Every row gives one point. The window is the flat piece filled in between its corners: a triangle in 3 columns, a solid with four corners in 4, and so on. A path goes straight from each point to the next, and from the last back to the first. After which points does the path pass through the window?
(in the rows, 128 means zero)

Window:
[[125 130 132 144]
 [179 159 126 115]
 [ 72  64 108 118]
 [139 157 145 107]]
Path:
(1): [158  83 147  84]
(2): [108  86 130 127]
(3): [113 110  52 114]
(4): [ 36  67  85 119]
(5): [ 84  72 131 129]
(6): [127 108 132 138]
(7): [ 76 127  94 103]
(8): [120 171 116 114]
(9): [161 125 179 101]
(10): [162 145 154 129]
(11): [174 165  76 100]
(12): [145 158 116 123]
Through the window after points: 6, 8, 10

Window (6 x 6):
[[146  93 205 119 124 116]
 [185 162 115 189 104  89]
 [154 170 140 158 151 116]
 [ 97 192 127  89  79 161]
 [176  83 142 143 176 124]
 [139 185 114  98 118 109]]
Path:
(1): [127 159 103 116 123  94]
(2): [168 187 156 107 115 131]
(3): [191 137 136 140 142 120]
(4): [124 125 134 172 129 103]
(5): [ 91 156 118 177 126 110]
(6): [163 150 180  74 101 161]
(7): [164 209 147 107  92 146]
(8): [126 126  96 171 117  86]
Through the window after points: 1, 3, 7

Window, 6 rows:
[[100 131  37 124 144 124]
 [122  74 163 143  96 182]
 [118 167 171 129 153  94]
 [ 95  90 127  97 114 158]
 [106 152  94 139  98  38]
 [146 142 156 113  63 119]]
Path:
(1): [103 159 154 134  77 163]
(2): [148 116 147 105  99 120]
(3): [118 125  58 113 147 111]
(4): [ 78 141  69 143 105 146]
(5): [100 124 179 135  80 169]
(6): [185  85 130 103 117 140]
(7): [134  56 163  93 132 153]
(8): [ 94 143 136 149  92 193]
(9): [ 72 163 119 115 115 110]
(10): [147 107  91 102 114  94]
(11): [141 124  98 142 120  92]
(12): [ 53 167 118 113 100 120]
Through the window after points: 3

Window, 8 rows:
[[177 176 143  83 128  62 142 200]
 [129 150  84  91 129 170  70 123]
 [134  74 164 181  93 127 126 108]
 [151 115  50 150 151 123 144 148]
 [123 114 118 167 164 128 183 153]
 [112  40 174 147 132 127 147 218]
 [ 74 101  77 123 137 139  91 128]
 [111 123  93  87  91 154 140 114]]
Path:
(1): [ 94 179 102 130  77  93 106 187]
(2): [190  91 119 120 174 121 158 137]
(3): [138  86 114 124 148 118 142 145]
(4): [101 124 122 157 112 108 141 169]
(5): [113 144 102 178 114 143 147 167]
(6): [143  74  87 109 138 119 117 109]
(7): [162  87  85  66 148 139 120  97]
(8): [ 91 157 116 137  95 153 118 167]
Through the window after points: 1, 5, 7

Window:
[[138 106 170 178  88 123  98 105 133]
 [194 108 135 146 157  83  84 131 179]
 [141 178 144 105 144 124 164 152 115]
 [138 152  99  98  44 170  98 137 188]
 [147 129 123 149 151  11 121 151 123]
 [140 100  75 107 116  61 216 121 150]
 [150 173 102 150 121 150 133 122  69]
 [145  89 108  75  87 176 175 192 136]
 [106 150 120 179 213 112 124 129  80]]
Path:
(1): [133 136 124  89 197  77 101 100 106]
(2): [127 136 116 211 136  98 156 178 110]
(3): [161 135 123 167 137 109 189 172 138]
(4): [121 110 106 110 129 131 103 124 107]
(5): [111 114 137 117 125  91 101  85 108]
(6): [165 134 134 166 106 128 145 149 144]
(7): [129 150 121 161 128 130 117 162 122]
(8): [179 133 140  85 158 137 100  74 112]
(9): [159 100  75  99 130 108 112  70  97]
(10): [129 174 125 159 113 128 176 173 128]
(11): [158 115 130 217 117 120 133 145 175]
(12): [168 135 134  86 144  98  92 115 114]
Through the window after points: 1, 5, 9, 11

Window, 11 rows:
[[154 118 121 130 111 156 170 115 143 181  83]
 [158 129 155 126 198 138 161 159 162  93 104]
 [118  89 206 105 203 139 132 115 147  36 142]
 [142 157 100 115 135 136 158  86 221 119 176]
 [ 82 111  58 131  87 176 106 126 132  99 114]
 [ 86 104 103 134  82 144 178 122 112  61 125]
 [198 145 116 103  86 118  66  86 138  73 126]
 [148 127  76 153 127 162 171 101  42 128 161]
 [115 148 122 140 176 100  96 108 121 149  64]
 [165 209 138 149 158 178 153 119 124 151 134]
 [ 92 191  91 109 119 141  90 170 121 157 148]]
Path:
(1): [121 133 111 183 120 122 109 133 140 146 140]
(2): [134 127 109  99 124 151 147 110 124 103 123]
(3): [119 167 134  51 138 132 117 106 128 114  47]
(4): [142 119 101 216 152 158 187 123 171 164 202]
(5): [121 106 110 209 162 105  86 119 145 119 159]
(6): [108 142 125  96 138 159 155 125 126 111 107]
(7): [172 179 109  60 129 164 139  80 115 109  95]
(8): [136 108 116 171 107 123  86 138 155  89 145]
(9): [123  96 119 184 146 143  90 144 166  96 133]
(10): [160 146 125 103 147 148 204  83 118 106 126]
(11): [121 161 117  47 171 171 158 114 137 145 117]
(12): [132 141 115 156 116 132 131 121 158 112 148]
Through the window after points: 7, 11

Window (12 x 12):
[[118 123 161 125 170 192 124 171 168  96 172 115]
 [169 124 120 120 180 144 160 107 140 145 104  99]
 [196 123 127  89 101 186 128 138 121 128 177 105]
 [151 157 152 146 138 123 123 157 124 158 168  96]
 [ 63  96  98 146 196 163  91 134  95 171 184 169]
 [109 136 101 168 147 113 133 173  54  78  77 202]
 [138 165  50 171 115 101  52 173  82 102  10 178]
 [106 103  86 172 117  88  89 145  81  49  71 137]
 [112 168 154  87 112 169 160 103 133 106 124  89]
 [168 124 170 160 105 182 135 109 138 152 110 111]
 [124 102 124 105  98 157 163 170 156 151 142 111]
 [186 146 163 113 128 124 140  74 194 155 141 145]]
Path:
(1): [121 126  72 158 118 185 155 121 154 120 143 142]
(2): [157 135 183 103 139  98  77 152  97 135 126 135]
(3): [128 135 168  44 158 144 108 139 100 162 109  97]
(4): [138 124 109 172 117 161 139 118 169 128 163 138]
(5): [123 154  94 165 104 153 137  97 137 127 123 147]
(6): [162 130 137 116 138 116  99 154 102 131  80 135]
(7): [ 99  84 145 110 143 132  88 147  96 128  84 133]
(8): [153 207  64 177 122 140 129 136 125 112 134 143]
Through the window after points: 7

Window, 14 rows:
[[ 69 154 137 132 148 121  88 135 181 142  79 114 110  73]
 [152 165 163 133 101  91 111  43 146 124 107 148 154  92]
 [177 139 165 141 169 130 117 109 119  95 110  49 175 148]
 [108 113 120 111 129 176 143 142 119 167  85 161  56 173]
 [137 172 145 149 122 138 124  52 106 106 194 113 148  84]
 [154 177 180  93 101 124  54 113 146 164 129 108 132 114]
 [157 117  73 191 158 137 177 144  18 147 124 118 178 104]
 [140 135 148 162  88  92  98  61  87 115 144  45 159 146]
 [ 87  83 154  77 125 135 167 179  98 142 102 156  99 134]
 [101 140 203 135 136 128 115  89 176 199 116 126 126  96]
 [131 105 116 191 122 161 169 206  68 115 124 151 154 183]
 [174 154 122 174  99 107 169  98 134 134 150  85 136  59]
 [146  96  43 164 134 140 185 136 101 144 162 128 201 122]
 [ 85 143 120 111 163 112 185 198 100 164 103 154  99 194]]
Path:
(1): [138 115 153 184 162 111  77 117 161 130 143 137 126 158]
(2): [139 183 161  65  74 138 174  98 106 127 100  56 151  75]
(3): [107 191 141  86 104 160 183 159  60 170  57 114 123 180]
(4): [112 101 118 156 180  88 141 160 139 139 155 148 119 142]
(5): [161 110 136 193 134  77  96 103 131 124 146 124  99 167]
(6): [128 159 136 137 124 142 138 106 106 139 127  94 157 111]
(7): [119 146 141 134  99 160 142 144  96 152 123 119 160 144]
(8): [149  84 108 177 176  98 149 135 114  94 121 135  99 133]
(9): [138 134 126 154 152  98 136 138 118 142 139 127 108 142]
(10): [116 141 137 125 120 150 146 134 106 144  98 110 149 127]
(11): [123 176 107 127 100 187 169 102 118  92  93  97 152 112]
(12): [153  98 140 160 148  67 129 128 117 182 168 140 127 117]
Through the window after points: 3, 7, 9, 11

Window (14 x 14):
[[147 237  83 169 123 142 198 146  86 136 136 113 107 121]
 [162 134  85 157 106 132 147  98  39 111 135 113 136 139]
 [ 89 165 153 129 214 139 159 166 103 127 120 149 130 186]
 [116 156  95 158 178 121 174 102  98 127  75 124 238 104]
 [214 117 124  95 183 105 186 156  68 145 140 117 174 180]
 [131 154 102 137 130 100 142 110 158 175 171 147  75 138]
 [144 169 163 115 105 134  73 142  84 178 170 188  87 133]
 [141  99  94 117 151 143 129 119 160 159  57 177 127 103]
 [161  95 182 125  90 130 161  71  82 149 167 115 110 108]
 [115 143 115 129 170 191  80 120  84 158 155 131 134  91]
 [161  77 174 166 115 140 102 100 181 108 116 156 115 143]
 [120  94 146 175  68 116 135 150 116 119  60  60 127  79]
 [173 124 127 123  92 155 160 148 108 115 105 103 164 228]
 [132 114 136 115 126 133 159 148 129  76 125 155 182 157]]
Path:
(1): [145 148 112  93 162 154 115  89 109 107  75 127 108 139]
(2): [145 100 129 165  95 120 146 158 122 189 150 179 147 112]
(3): [157 100 153 196  80 161 164 204 170 149 153 148 154 142]
(4): [135 131 123 104 148 123 144 105 100  91 104 135 165 152]
(5): [143 143 135 121 146 126 159 107 107 113 115 122 128 145]
(6): [119 114 144 207  91 148 104 196 104 182 170 137 173 152]
(7): [147  94 133 176 123 137 182 142  45 166 134 137 144  91]
(8): [133 173 114 116 123 124  97 107 169  98  77  90 131 162]
(9): [189 156 130  56 170 136 106  50 113 108 127 131 157 118]
(10): [101  86 137 219 118 153 144 193 123 160 121 143 115 143]
(11): [147 115 146 153 130 133 140 138 121 128 148 153 142 142]
(12): [125 144 127 112 141 142 132 106 115 107  68 108 124 144]
Through the window after points: 1, 3, 9, 11

Window, 14 rows:
[[139  70 155 106 119  54 133 123  98 137 100 124 199 119]
 [146 103 152 147 120 103  99  89 149 103 139  84  88  89]
 [ 67 119 148  70 148 148 137 183  97 126  67 174 171 131]
 [201 189 170 127 178 204 164 110 171 125 147 177 120 106]
 [169 196 116 101 123  81 111 165  86 110 106 105 135  71]
 [156 145 142 146 159 165 135 124  64  99  81 114 144   9]
 [ 79 127 108 122 103 100 151  70  74 172 130 124  74 138]
 [ 70 116  93 106 157 118  79 119  69 127 183 108 206 162]
 [ 77 130 131 116 173 103 112 146 128 197  93  96  79 114]
 [ 83 119 105  90 152 112 161 160 158 145 152 197 161  41]
 [138 148 100 207 145 158  89 152 144  98 114 118 158  90]
 [132 160 110 118 203 126 131 134 101  69  91 102 176 101]
 [ 98 141 121 117 131 137  82  82 136 181  72 144  91 130]
 [ 99 180 151 124 107 104 147 112 177 145 136 102 130  74]]
Path:
(1): [ 87 176 144 128 154  58 118  96  51  96 125 167 132  85]
(2): [140 125 137 161 195  77  98  77 139  88 135 170 120  89]
(3): [112 113 127 102 116 136 128 148  89 143 107 103 160 117]
(4): [117 130 105 101 144 128 129 118 120 148 124 114 150 124]
(5): [ 96 155 164 145 177 134  88 142  98 119 153 148 139 114]
(6): [105 140 141 117 138  90 119 117 108 150 119 148 140 111]
(7): [171 121 128  86 142 158 153 131 123 102 116  81 130  95]
(8): [119 118 103 110 157 148 144 159 165 137 124 137 161  76]
Through the window after points: 4, 8

Window, 14 rows:
[[116  57  95 163 121 178 103  81 113 175 121  90 133 119]
 [175 110  97 132 105 142 107 128  51 176 188  85 163  99]
 [136  58 140 139 135 124  92 152 186  89 141 122 172 104]
 [115  99 100 115 105 123 102 141 101  26 126 139 158 116]
 [172 106 171 209 167 118 187  80  64 166  48 124 131 174]
 [ 39 103 177 167 113 161 123 166 149  99 100 114 168  70]
 [136 102  61 181 142 154 147  95 160 126  98  98 140  99]
 [ 70 100 148 112 146 128 149 127 132 150 224 146 226 179]
 [164  74  90  86 144 120 141 101 106 122 145 107  92  85]
 [ 82 143 109 147  75  94 163  53 103 107 135  75  71 150]
 [187 178 127  98 104 154 181  77 195 152 160 218  79 102]
 [ 66 150 128 133 112 118 102 128 171 120  79 134 119  93]
 [143 138 117 151 183 182 109 117 193  72 135 146 131 122]
 [142 110  92 111 103 167 137 143 156 141 126 102 112 126]]
Path:
(1): [142 105 144 126  96 149 123 102 135 121 119 120 175 124]
(2): [ 82 104  93 148 150 118 156 129 118 135 161 127 101 111]
(3): [127 104 102 140 128 125 119 123 135 121 129 144  98 120]
(4): [124 109 140 125 136 134 144 100 127 130 104  94 154 100]
(5): [150 152 124 151 103 134 154  90 184 110 113  95 206 126]
(6): [123  57  80 147 161 155 106 135 115 129 140 131  79  92]
(7): [102 113  91 219 111 128 103 139 160 122 109 118  71 106]
(8): [162  80 134  43 127 166 143 125 147 125 151 109 197 128]
(9): [164 113 111 127 129 144 121  81 141 122 109  99 165 110]
(10): [ 93 106 108 153 121 115 146 145  97 130 157 167  76 159]
(11): [137 113 134 196 133 119 141 133 132 150 161 144 104 137]
(12): [123 131 111  55 120 178 147  64 166 133  99 116 153  90]
Through the window after points: 3, 5, 7

Window (14 x 14):
[[112 166 116 136 107  74 105 154 101 174 123 126 169 152]
 [127  88 145  88 113 168  51 143 161 116  99 162 154 112]
 [168 129 159 160 141 114 127 143 134 156 105 125 140 144]
 [ 97 191  40 126 104 132 108  72 129 153  59 112 127 121]
 [148 180 118 118 138 100 107  94 127 143 161  96 179 121]
 [107  99 131 115 148 175  52 111 112  93 144 201 114 108]
 [ 70  85 106  91 164 194  84 120 163 154 129 151 116 110]
 [148 158 189 122 108 126 176 188  87 136 123 116 186 137]
 [128  72 154 142 146 118 167 185 120 166  46 158 205  53]
 [ 73 187 114 137 127  66 113  83 139 131  83  72 132 122]
 [147 214 139 125 156 100 127 194 128 150 125 107 150 102]
 [ 88  83 150 159 120 194 101 151 184 137 111 196 166  71]
 [142  70 141 143 136  95 199 211 177 112 106 161 186  90]
 [106  64 126 114  85 152  89 110 153 146 118 167  99  59]]
Path:
(1): [115 122 159 101 116 133 138 142 149 144 105 152 145 127]
(2): [128 112 147 104 131 128  99 119 146 125 109 176 126 118]
(3): [ 83 142  84 197 153 173  90 158  67 133 131 100 179  82]
(4): [146 119 144 166 150 168  97 165 121  96  97  89 179  73]
(5): [ 93 164 114  81 123  85 138 119 134 190 134 179 140 169]
(6): [139 169 117  86 161 108 190 149 214 135  94 181 130 104]
(7): [104 100 136 135 114 135  95 143 117 137 107 131 164  95]
(8): [118 129 118 145 120 119 108 150 112 120 100 118 140  94]
(9): [124  98 148 118 147 124 144 149 164 146 111 179 173 114]
(10): [143 153 117  83 105 121 135 121 163 206  58 177 150 111]
(11): [ 64  69 142 177 138 143  68 120 121  56 160  97 139  89]
(12): [125  93 100 179 121 115 130 182 117 121  91  98 166  94]
(13): [119 162 138  88 132 141 110 101 157 152 118 161 129 105]
(14): [122 125 131  72 148 137  94  82 147 187  84 173 132  98]
(15): [112 127 127 146 126 126 122 172 114 110 133 114 152 120]
(16): [ 99 114  76 159 141 151  57 138 104 154 145 120 144  72]
Through the window after points: 2, 8, 16

Window:
[[114 127 110 147  91 114 152 125 105  84 151 167 149 122]
 [150 122 108 136 142  87 136 145 124  95 103 142 110  84]
 [118 154 119  73 104  82 109 146  81 114 132 144 162 113]
 [128 147 138 136 119  98 122  73 108 139 138  99  84  91]
 [125 140  89  89  92 114 103 157 149 107 181 109 129 155]
 [120 150  71  97 106 117 169 152 151 153 178 151 151 130]
 [184 213 161 146 132 219 125   7 125 154  84 125 125 178]
 [ 88 150 119 129 102 170 126 138 218 138 192 137 187  82]
 [ 98 105 101 139 167 154 131 103 110 130 111 182  61  96]
 [207 133 149  91 175 200 158 132  86 150 191 102 142 218]
 [135 107 128 124 140 123 127 116 154 154 158 125 193 183]
 [131 159 150 177 176 131 136 150 132 134 165 159 136 174]
 [140 123 143 108  88 105 132 156 156 133 173 179 139 138]
 [ 83 140 128  83 116 137 185 142 158 103 139 151 138 136]]
Path:
(1): [165 146  90  95 141 146 148  94 125 105 171 164 145 105]
(2): [169 162 111  93 191 140 111  80 150  91 157 154 180 119]
(3): [108 129 119 134 111 130 140 129 124 143 136 128 120 130]
(4): [135 133 138 134  99 144 132 200 117 165 147 138 133 152]
(5): [137 139 125 107 130 121 135 105 152 110 173 155 139 142]
(6): [144 168 111 127 154 129 125 104 142 100 164 156 148 135]
(7): [112 115 132 125 101 138 154 146 155 142 152 139 131 132]
(8): [132 113 103 159  92 161 140 133 135 139 137 125 119 125]
(9): [126 168 135 100 139 119 130 122 134 121 165 149 133 130]
(10): [124 132 137 125 123 113 126 102 152 121 164 163 128 118]
(11): [117 160  90 135  95 128 158 182  95 138 105 113 134 139]
(12): [122 127 132 128  95 139 132 137 110 158 120 128  99 124]
(13): [135 137 111 104 133 122 141 115 128 107 156 147 142 124]
(14): [155 168 117  98 140 145 112  59 138 120 170 160 120 103]
(15): [118 120 138 130  92 150 173 174 137 141 112 109 161 184]
(16): [ 95 138 166 157  97 132 131 160 171 185 128  91 125 219]
Through the window after points: 4

Window (14 x 14):
[[193 113 103 110  88  92  84 141 102 123 190 190 170 112]
 [156  94 120 203  61 128 110 152 148 174 128 101 175 183]
 [131  65 149 160 101  72  99 208 148 137 168 178  88 180]
 [122 185 180 167 158 144 122 111  80 132 139  63 117 138]
 [171  71  62 156  98  72 135 141 109 150 108 137 114 161]
 [188 146 115 102 158 185 103 186 105 121 104 104 114 195]
 [101  98 158  83  73 139 149 117 108 147 143 106 104 171]
 [ 94  83 151  82 133  91 129  85 109 125  92 129 125 171]
 [ 72 140 123  65 105 127 162 176 170 143 148 165 112 115]
 [124  87 103  99 169 132 129 184 161 114 152 104  97 134]
 [ 56  93 133 174 130 131  64 130 109 168 200 192 131  92]
 [164 127 148 156 131  97  64 124 109 123 111  86  78  79]
 [154 104 157  98  88 146 208  95 132 188  96 106 152 116]
 [ 89  80 124 118 124 178 162  79 150 110 117 152 110 184]]
Path:
(1): [152 105 127 124 169  97  88 103 164 173 147 146  93 126]
(2): [104 116 136 102  79 163 160 181  64  82 118 108 140 157]
(3): [106 111 152 114  85 131 186 155 102  67 107 130 109 111]
(4): [150 102 123 112 135 139 117 129 143 181 138 107 126 162]
(5): [130 114 127 103 132 125 130  95 168 204 160 121  78 134]
(6): [111  98 127 139 115 133 134 168 122 115 112 116 133 163]
(7): [163  96 121 151 122 130 140 155 100 114 104  98 133 125]
(8): [121 113  95 101 108  93 100 146 174 182 198 178  92 151]
(9): [138 112 127 149 119 151 131  67 119 223 225 165  93 181]
(10): [ 80  98 128 133 130 117  73 203 114  88 101 141 147  88]
(11): [104 109 132 159 125 132 111 170  86  92 127 117 114 134]
(12): [129 117 146 111 123 130 117 123 144 153 147 127 124 145]
Through the window after points: 3, 9
